Rows are points. The points of each table are mixes of a few directions, plus a little noise. How many directions does each table use, and how many do they share? Where both have some left over, give the other angles between the two spaces (their principal angles), to ten degrees, smallest first.

First:
[[ 22  -2 -23]
 [  4   0  -4]
 [-48   4  48]
 [ -9   1   8]
 [ 30  -3 -30]]
Second, 4 rows:
[[ 60  -4 -14]
 [-27   1  -3]
 [-32   1  -5]
 [ -1   1  22]]
Directions: first 1, second 2, shared 1

First (8 x 6):
[[ -2  11  -8  -2   0  -9]
 [ -3  17 -12  -4   1 -15]
 [  9 -60  43  12  -3  53]
 [ -3  21 -15  -4   1 -18]
 [  2 -10   7   2   0   9]
 [ -3  22 -15  -5   1 -19]
 [  0   2  -1   0   0  -2]
 [  0  -1   1   0   0   1]]
Second:
[[  1  10 -12   0   6  -5]
 [ -2 -17  19  -1  -9   8]
 [  1   4  -5   0   2  -2]
 [  5  37 -43   2  21 -19]
 [  0   0   0   0   0   0]
 [ -5 -36  41  -2 -19  18]]
Directions: first 1, second 1, shared 0; angles 30

First (8 x 9):
[[ -9   8 -13 -37  -2   7 -23 -12  38]
 [ -9  -1   2  -5  -2 -19  -9   6 -16]
 [-23   0  10   1 -22  10 -16  10 -19]
 [  5   3 -23  -4  21  -7  23  -6 -15]
 [ 10  -2   5   5   3  -2   2  -2  11]
 [-23   3  -3  -3 -16  19  -7   5 -18]
 [ 60  -9  13  33  32 -20  33  -9  36]
 [-11  -1   9  11 -14  12  -3   8 -16]]
Second (8 x 9):
[[ -2   0 -18  45  13 -11  36  21   2]
 [  0  -3   5  -5  15  -8 -11   5 -13]
 [ -5  -7  10 -19  22 -13 -21  17 -36]
 [ 10   1   2   6   4   0  -8 -22  26]
 [ -4   6 -11  10 -28  15  28   3  12]
 [ -7  -2  -3   2   4  -4   8  20 -21]
 [ 14   3  17 -30 -11  13 -38 -48  35]
 [ -5   2  -1 -10 -18  10   6   5  -6]]
Directions: first 4, second 3, shared 0; angles 30, 40, 50

First:
[[ -1 -10   2   5  16  -6  -2   4  11  12   1 -16]
 [-10   6   6   0   8  -7  -6   7   8  24   5   0]
 [  2  -3  -1   6 -11   0  -4   6  -6   7   0  -5]
 [  2   7  -5  -1  -5   5   3  -1 -13   0  -2  -1]
 [ -2   0   2  -1  -5   0  -1   3   1  -6   1   4]
 [  7   4   2 -18  14   4  13 -32  17 -38  -4  33]
 [  5  -6   1   6  -9  -3  -4  -1   1   9  -1   1]
 [ -4  -2   2  -1   2  -1  -1   6   4  -6   2  -2]
 [ -4   3  -2   2 -11   3  -1  12 -11  -1   2  -5]
 [  6   0  -7   2   0   5   4  -3 -11  -1  -4  -9]]
Second (11 x 12):
[[  3  -8  -3   3  -1   3  -1  -1   3   1  -2  -2]
 [ -6  19   7  -8   2  -6   3   3  -6  -1   4   3]
 [ -3   8   3  -4   1  -3   2   1  -2  -1   2   2]
 [  5 -17  -7   7  -2   5  -3  -2   5   1  -4  -3]
 [  5 -16  -6   7  -2   5  -3  -2   5   1  -4  -3]
 [-18  60  23 -25   7 -19  10   8 -18  -5  13  11]
 [  5 -16  -6   7  -2   5  -3  -2   5   1  -3  -3]
 [ -1   4   2  -2   0  -1   1   1  -1   0   1   1]
 [  4 -15  -6   6  -2   5  -3  -2   4   1  -3  -3]
 [  1  -5  -2   2  -1   2  -1  -1   2   0  -1  -1]
 [  4 -14  -6   6  -2   5  -3  -2   4   1  -3  -3]]
Directions: first 5, second 1, shared 0; angles 30

First (9 x 18):
[[-24 -29  -3   2  13 -20 -18   4  24  -9 -11 -16  27   3 -14  -6   0  15]
 [ -7  43 -24 -24  -2  -6  19 -15 -34  16   6  -9  -9  -6   7 -25 -16 -27]
 [ 16   9  16  22  12  -5  16   5  -1  24 -21   3  -5 -10   5 -12  21   2]
 [ 13 -15   0  -3 -28  10   0 -14  15 -14   9  22  16  -3  -9  20   6   1]
 [ 23 -20   9   9   0  18  -1   0  23 -16   3  28  13  15  -9  13  18  10]
 [ 15  44 -29 -12 -15  10  13 -21 -20  16  11  24   4 -10  10 -14 -12 -18]
 [-17  11  -8  -5  14   2 -17  16 -15  -1   9 -17 -21   6  13  -1 -23   4]
 [  1 -23  21  22  -5  -8  -8   9  16   6 -14  -5   2 -14   1  13  12  16]
 [-18 -20  17 -12  12  -1  -4  17  -8 -22   9 -30 -28  19  -4  12  -6  -2]]
Second:
[[ -3 -28   0 -33 -34  11  -9   5   3 -53  15  -4   4  14  -1  42  -8 -12]
 [-12  55 -29  10   9 -27  38   2  -9  60 -45 -13  -5 -29  16 -44  -7 -24]
 [  9  -5   5 -11   5   3 -14  11 -11 -26   1  -4  10   8  11   7   6   0]
 [  8  -8   7 -10   3   4 -15   9  -8 -26   5  -2   8   9   7  10   6   2]
 [ -4  17  -8   5   4  -8  11   0  -2  20 -14  -3  -2  -9   4 -15  -2  -6]
 [ -4 -22  10  11  -8  11  -2 -15  18   3  22  13 -10   5 -23  12  -3  14]
 [ -2 -15   7   9  -3   7  -2 -11  12   4  15   9  -7   3 -15   6  -1  11]
 [-16  20 -19   4 -12 -11  28  -8   9  34 -16  -3 -11 -16  -4 -13 -13 -15]
 [ 13 -14  15  -2  12   9 -22   7  -7 -25  12   3   8  12   3   8  11  12]
 [ 10   1  12  16  24   2 -12   1  -5   8   4   6   3   2   0 -13  11  16]]
Directions: first 6, second 3, shared 1; angles 40, 70
